Each row is a point. To make a cloud, some directions were put in groups of two or more. Within a group, all points are equally far from the middle, so they leave a hole (a ring in 2 directions, a hollow ball in 3). The other directions are filled evenly. Then the cloud was stretched, turned, moved and blurred a little. Count the holes, and give their numbers of directions, smallest first.

Cloud (14 x 2)
[[-0.77  3.06]
 [ 0.69  2.05]
 [-1.43 -0.19]
 [-0.94 -0.93]
 [ 2.48 -0.12]
 [-1.28  0.15]
 [-1.29 -0.10]
 [ 1.00  0.77]
 [ 2.48 -1.10]
 [-1.72  3.12]
 [ 0.81 -1.01]
 [-1.54  2.38]
 [ 2.31  0.03]
 [-2.01  3.21]]
Holes: 0

Cloud (21 x 3)
[[ 2.25 -0.11 -0.47]
 [ 0.98 -1.68 -2.07]
 [ 1.22 -1.22 -1.98]
 [ 0.70  0.60  3.15]
 [ 0.55  1.95 -1.12]
 [ 3.39  0.02  1.36]
 [ 2.99 -0.72  0.35]
 [-0.02 -2.19  1.74]
 [-1.22 -2.29 -3.09]
 [ 1.53  1.72  2.37]
 [ 1.70 -1.43 -1.28]
 [-0.30  1.34  1.60]
 [ 3.72 -0.35  1.63]
 [ 0.26 -1.86 -2.62]
 [-1.73  0.97  0.24]
 [-1.07  2.46 -0.24]
 [-1.62  0.18  0.44]
 [ 2.68  0.64  0.72]
 [ 1.60 -2.94 -0.43]
 [-1.36  0.67  0.74]
 [ 0.15 -2.97 -0.30]]
Holes: 1 (2)

Cloud (29 x 4)
[[-1.15 -1.80 -1.06 -1.02]
 [ 1.63 -0.54 -0.78  2.71]
 [ 1.10 -0.69 -0.23  4.30]
 [ 0.51  0.42 -0.42 -3.15]
 [ 0.56 -3.51  0.05  1.30]
 [-0.54 -2.01  2.00 -0.26]
 [-2.97 -0.20 -0.36 -1.50]
 [-0.14  0.63  1.28  1.63]
 [ 3.65  1.85  0.44  0.92]
 [ 2.12 -0.37 -1.17 -1.77]
 [ 2.33  1.00  1.65 -1.11]
 [-1.45 -0.30  0.33 -1.64]
 [ 1.31 -1.59  0.58  2.07]
 [-2.74 -0.25  0.55 -1.74]
 [-0.59  2.30 -0.11 -2.73]
 [-2.03 -3.40 -0.15 -1.67]
 [ 0.98 -0.40 -2.76 -0.27]
 [ 1.73  0.26 -1.42  1.57]
 [ 1.78 -0.19  2.08 -1.72]
 [ 1.55  1.75  1.56 -0.02]
 [-2.26 -2.03 -0.13  1.61]
 [ 3.62 -1.36  0.02  2.35]
 [-0.42 -2.45 -0.15 -1.04]
 [ 0.39 -2.96  1.11  2.95]
 [ 1.15  0.86 -0.62  2.62]
 [ 0.31  1.32  2.83 -0.43]
 [ 3.40  0.94  0.82  0.71]
 [-2.89 -0.69 -2.30  1.21]
 [ 0.38 -0.71 -0.73 -1.89]]
Holes: 0

Cloud (28 x 4)
[[ 3.15  0.87 -0.39 -0.90]
 [-0.35  2.54 -1.28 -2.44]
 [ 2.14  2.27  0.06 -0.84]
 [ 0.54 -1.10  2.91 -0.22]
 [-2.85  0.28 -1.03  1.34]
 [-2.63 -0.18  0.81  0.49]
 [ 2.23 -1.72  2.24 -1.04]
 [ 2.86  0.78  1.06 -2.15]
 [ 2.06 -1.57 -0.58 -1.68]
 [-2.17  1.56 -2.17  0.86]
 [ 3.08 -1.00  0.61 -1.67]
 [ 0.64 -1.15 -0.28  2.72]
 [ 3.24  0.56  0.41 -1.66]
 [-0.53  0.84 -1.11 -2.99]
 [-0.07 -0.17  2.23 -2.04]
 [-0.62 -2.71 -0.13 -0.04]
 [ 2.81  0.15 -1.36 -0.93]
 [ 3.07 -0.06 -0.79 -1.28]
 [ 0.96 -3.00  0.68  0.07]
 [-0.96 -2.68 -0.21  0.75]
 [ 2.89  0.36  1.27 -2.14]
 [ 1.79  0.50 -2.07  0.81]
 [ 0.36  2.95 -0.52 -1.90]
 [ 3.12 -0.53  1.14 -1.86]
 [-1.53  2.68 -1.80 -0.18]
 [ 1.20 -2.95  0.81 -0.04]
 [ 1.05 -1.14 -1.35 -2.04]
 [ 0.01  1.12 -3.09 -0.53]]
Holes: 2 (2, 2)

Cloud (56 x 6)
[[-2.36 -1.64  1.95  3.20  0.11 -1.91]
 [-2.09  1.53  0.74  2.01  0.82 -2.08]
 [-1.80 -1.28 -2.08  1.53 -0.85  1.37]
 [-1.49 -1.81  0.55 -1.75 -1.17 -0.41]
 [ 1.69  1.14 -1.14  3.07 -0.64  0.86]
 [-1.63 -0.10 -1.76  1.85 -0.82 -3.21]
 [-0.31 -0.40 -2.59  2.75 -1.55 -1.49]
 [ 1.10  0.85  0.73  3.45  1.53 -0.88]
 [ 0.54 -0.63  0.76 -2.78 -0.63  2.36]
 [-1.53 -2.00  1.69 -1.91  0.63 -1.45]
 [ 1.86  2.21  0.38  0.67 -1.98 -0.50]
 [ 2.88 -0.94  1.19  1.20 -0.90  1.96]
 [ 0.92 -1.91 -1.47  3.86 -1.04 -0.40]
 [-2.29 -2.58 -0.77  1.35 -0.53  1.03]
 [-1.83 -1.55 -1.85  2.36 -1.06  0.41]
 [ 2.34  2.05  1.40 -0.27  0.87 -1.75]
 [ 1.10  0.92  3.89  1.95 -0.24 -1.15]
 [ 1.37 -2.25  0.18  2.85 -1.47 -0.58]
 [ 1.69  0.66  1.24 -2.81  0.25  1.72]
 [-1.06  1.78  0.81  2.97  0.61 -1.40]
 [-2.62  0.75  0.08 -0.61  0.88 -3.06]
 [ 1.43  0.27 -0.98  0.70  0.44 -4.35]
 [-2.18  0.64  0.17 -1.52  1.65 -2.46]
 [-0.54 -0.30  1.79  0.61 -1.96  1.98]
 [ 0.01  0.19  2.84 -2.24  0.76  2.16]
 [ 2.32  0.39 -0.23 -2.73 -0.40  1.34]
 [ 1.13  0.10 -1.10 -3.24 -0.59  1.15]
 [ 1.13 -2.48  0.39  2.95 -0.79 -1.40]
 [-1.35 -0.26  3.71 -1.13  1.29  1.55]
 [ 1.37  0.14 -1.54  1.20 -0.22 -4.28]
 [ 1.50  1.31  2.00 -1.98  1.55 -1.09]
 [-2.89 -1.44 -0.94  0.58  1.51 -1.33]
 [ 0.77 -1.61  0.62  2.27 -2.33 -0.57]
 [-1.92  0.42  3.97 -0.77  0.58  0.13]
 [ 1.90 -1.59 -2.85  2.01 -0.02 -0.04]
 [-0.71 -1.57  1.67 -2.30  0.98 -1.94]
 [ 1.71 -0.37 -2.80  1.75 -0.78 -2.65]
 [ 1.36  1.37  1.64  0.73 -2.28  0.19]
 [-1.66  2.34  1.01 -0.39  0.44 -0.73]
 [ 3.17  0.17 -1.24 -0.71 -1.63 -0.92]
 [ 0.53  1.01  1.00  4.05  0.78 -0.12]
 [-1.44 -2.12  2.62 -0.54  2.08 -0.48]
 [-1.87 -2.77 -1.43  0.33  1.19  0.24]
 [-2.26 -0.95  1.87 -0.74 -0.70 -2.65]
 [ 0.81  1.19 -2.10  1.66 -2.06 -0.42]
 [ 2.48 -0.01  2.92  0.83  0.47  1.34]
 [-1.40 -0.11 -2.61  0.18 -1.11  0.67]
 [ 0.97 -2.54  1.06  2.37  0.75 -1.77]
 [-1.30 -0.71  1.49  0.45  1.58  3.59]
 [-0.99 -0.49 -0.55  0.23  1.00  3.67]
 [ 2.73  2.11  1.68  0.33 -0.71 -0.74]
 [-1.34  1.27  2.29 -2.55  1.29 -1.20]
 [-0.89 -2.61  1.91 -0.15  2.03 -0.60]
 [-0.54 -3.09 -1.19  0.57  1.52  0.13]
 [-0.47 -2.02  1.33  3.37 -0.88 -2.24]
 [ 2.16 -0.93 -0.72 -2.50 -0.83  0.20]]
Holes: 3 (2, 2, 2)

Cloud (88 x 8)
[[ 2.35 -0.90 -1.13 -2.86  1.44  0.03 -1.28  0.15]
 [-0.61  1.77 -1.58  0.39 -3.43  0.31 -1.16  0.72]
 [-1.06  1.68 -0.74  0.78 -0.65 -2.89 -0.58  1.60]
 [ 2.45 -1.11  1.40 -2.08 -1.12 -2.65 -1.76  0.11]
 [-1.78 -1.39 -0.13 -1.81 -2.00 -0.37 -0.43 -1.39]
 [-1.04 -0.56 -0.11 -2.83 -1.25 -0.86  0.27 -0.39]
 [ 0.02  0.93  2.97  1.29  1.20  0.44 -1.19 -1.15]
 [ 0.79  1.54  2.97 -0.29 -1.08  1.35 -2.61  1.34]
 [ 0.98  0.00  0.41 -2.84  0.74  1.47  0.02  1.24]
 [ 1.73 -2.04  2.16  1.14 -1.93 -0.54 -1.12 -0.36]
 [-0.15  2.11  2.66 -0.42  1.03 -1.43 -0.90 -0.68]
 [ 2.26 -0.24 -1.19  1.36 -1.59  0.51 -0.08 -2.60]
 [-1.00  2.15  0.99  2.28 -3.62 -1.12 -0.12 -0.93]
 [-1.36  1.41  3.19  2.50  1.09 -1.11  0.61  1.46]
 [ 0.21  2.98  0.55 -2.33  0.51 -0.64 -3.10  1.35]
 [ 1.64  0.88  2.02 -1.69 -1.29  1.71  1.27  1.85]
 [ 0.18  1.46 -2.84 -0.07  1.37 -1.44  0.95  0.84]
 [-1.92 -2.06  1.32  1.61 -0.63  2.79  1.42 -0.43]
 [ 1.90 -1.13  0.97  0.26  0.39 -2.48  1.01 -2.18]
 [ 2.27 -1.45  1.30 -2.12 -1.48  0.07 -0.22 -3.06]
 [-0.24  1.74  2.43 -3.27 -1.78 -0.43 -2.40 -0.60]
 [ 1.76  2.91  2.27 -0.70  1.31 -0.45 -1.75  1.11]
 [ 2.51  1.19  0.80 -1.95 -1.10  3.24 -0.76  1.38]
 [ 2.17  1.04 -1.25 -0.67  3.15 -0.72  0.18  0.51]
 [ 2.35 -1.23 -1.74  0.11  0.95 -0.48 -1.14 -1.24]
 [-0.32  3.13  0.64 -3.48 -2.25 -1.48 -1.14  0.91]
 [-0.80  1.09 -3.06  0.21  1.30 -0.41 -0.06  0.17]
 [-0.56  4.03 -0.55 -1.21 -1.16  0.82 -2.25 -0.13]
 [ 2.75  2.65  2.93 -0.20 -1.31  0.54 -1.69  2.37]
 [ 1.39 -3.10  2.84  1.79 -1.27  1.75  0.38 -1.28]
 [ 0.42  0.00  1.47  0.90 -2.38 -1.01 -1.97  0.91]
 [ 1.58 -3.13 -0.85  3.13  0.61  1.32 -0.94  0.04]
 [-1.75 -0.63 -0.07 -0.55 -0.09  3.48 -1.08 -1.04]
 [ 2.55 -0.57 -0.08  1.26 -0.79 -0.70 -2.12  1.05]
 [ 1.32 -3.61  0.76  1.53  0.18 -1.69 -0.34 -1.35]
 [-1.66 -0.60 -1.16  0.62  1.66 -0.89  1.77 -1.52]
 [ 0.15 -0.31 -2.20 -3.26 -0.24 -0.81 -0.95  1.68]
 [ 1.83 -1.30 -1.47  1.80 -0.26 -0.44  0.40 -1.53]
 [-3.09 -2.25  0.35  3.29  0.33  2.09 -1.66  0.48]
 [-1.43  2.17  2.27  2.16  0.40  0.80 -0.94 -2.66]
 [ 1.69 -0.21  3.34 -1.05  2.04 -1.47 -0.61  3.17]
 [-1.38  3.33  0.61  0.70  0.06  1.57 -0.97  1.93]
 [ 2.98 -1.77  1.16 -1.67 -1.89 -1.77  0.46  1.53]
 [-1.47  0.18 -0.52 -0.96 -0.19  1.84 -0.49 -1.58]
 [-0.75  2.56  1.74  2.23 -0.81  2.20 -2.04  0.30]
 [ 0.53  2.43 -0.29  2.32 -1.40  4.05  0.63  0.01]
 [-0.91  1.50 -1.66 -0.58 -2.35  0.27 -2.39 -0.42]
 [ 1.54 -0.62  2.97  1.79 -2.11  1.54  2.30 -0.91]
 [ 1.82 -0.08  0.05  1.01 -0.52 -1.31  1.66 -2.71]
 [-2.34 -2.27  1.41  0.66 -3.71  0.45 -0.17 -0.33]
 [ 2.31  0.56 -2.53  3.36  1.58 -1.19 -0.10 -0.93]
 [ 3.58  0.99 -1.63  0.00  0.84 -2.64 -0.60  2.57]
 [ 2.01  4.21  2.87 -1.03 -0.50  0.30 -2.01  1.78]
 [-0.41 -1.18  2.28  2.86 -1.40 -2.31  0.13 -1.76]
 [ 0.14  0.43  0.42  1.26 -1.72  4.00  0.38 -0.02]
 [ 2.31  1.36  2.57  0.51  2.34 -1.01  1.28  1.94]
 [ 2.21  1.11  2.24  0.31  1.65  0.57 -0.46 -0.03]
 [-0.52  1.67  0.82 -2.39 -0.09  1.16  0.41  1.91]
 [ 1.45  1.43  0.13 -1.45  2.35 -0.16 -3.94  0.98]
 [ 2.07  2.77 -0.22  2.02 -2.06 -0.39 -2.70  1.55]
 [-1.90 -0.56  1.05  2.32 -3.96  0.87  1.87 -1.14]
 [ 0.04 -1.39 -0.92  0.42 -1.09 -1.09  1.82 -0.91]
 [-0.50 -0.25  3.16  0.69 -1.24 -1.09 -0.74  2.16]
 [ 1.12  1.46  0.08  0.45 -3.03 -0.10  2.08  2.14]
 [-1.04 -0.50  0.34  0.58 -2.09  0.60 -2.61  2.32]
 [-2.78 -1.69  1.74  2.37 -1.92  2.96  0.98 -1.07]
 [ 1.32 -1.37  0.61  1.60  1.48  1.93  0.42  0.89]
 [-0.57  0.93 -0.85  1.18 -3.94  0.71  0.71 -0.58]
 [ 2.55 -0.14  0.38 -2.55  0.86  0.12 -3.88 -0.56]
 [ 1.78 -0.08  2.94  0.18  0.86  0.82 -1.25  0.57]
 [-1.94 -0.97  2.77  0.89  0.38  1.63 -2.10 -2.86]
 [ 1.22  1.51 -1.12  2.14  0.31  2.52  0.58  2.23]
 [-2.42  1.12 -0.12  2.99  1.34  0.96 -0.26  2.47]
 [-2.16 -1.36 -1.69  1.83  2.43  3.39 -0.58 -1.48]
 [-0.01  1.57 -1.97  2.53  0.19 -1.53 -2.67  1.53]
 [-1.91 -2.69 -2.47  1.88 -0.71  1.92 -1.52  1.50]
 [-1.81 -1.26  0.39 -0.84  0.26  2.14 -0.83  2.68]
 [ 3.92  2.84  0.26 -2.00 -1.60 -1.19  0.10 -0.61]
 [ 1.01  0.49  0.54  0.49  1.34 -0.84 -2.29 -2.15]
 [ 1.16  1.18 -0.44  3.34 -1.41 -0.44 -2.23 -1.31]
 [ 2.18 -0.70 -0.07 -0.16  0.64 -1.44 -1.85 -1.51]
 [-1.88  0.08  0.30  0.37 -0.70  3.13 -1.89  1.57]
 [ 0.09  1.38 -0.13  1.86 -2.07  0.08 -2.83 -3.06]
 [-0.61  2.14  1.20 -0.37 -2.05 -3.09 -0.24 -0.05]
 [ 3.34  1.59  2.20  0.28 -1.29  1.17 -1.22  1.85]
 [ 1.65 -0.25  1.71 -0.64  2.49 -0.64 -1.10 -0.90]
 [-1.62 -0.37  2.00  3.76 -0.64  2.67 -2.05 -1.33]
 [-3.38 -1.83 -1.00  4.36 -0.03 -1.01  1.54 -0.66]]
Holes: 2 (2, 2)
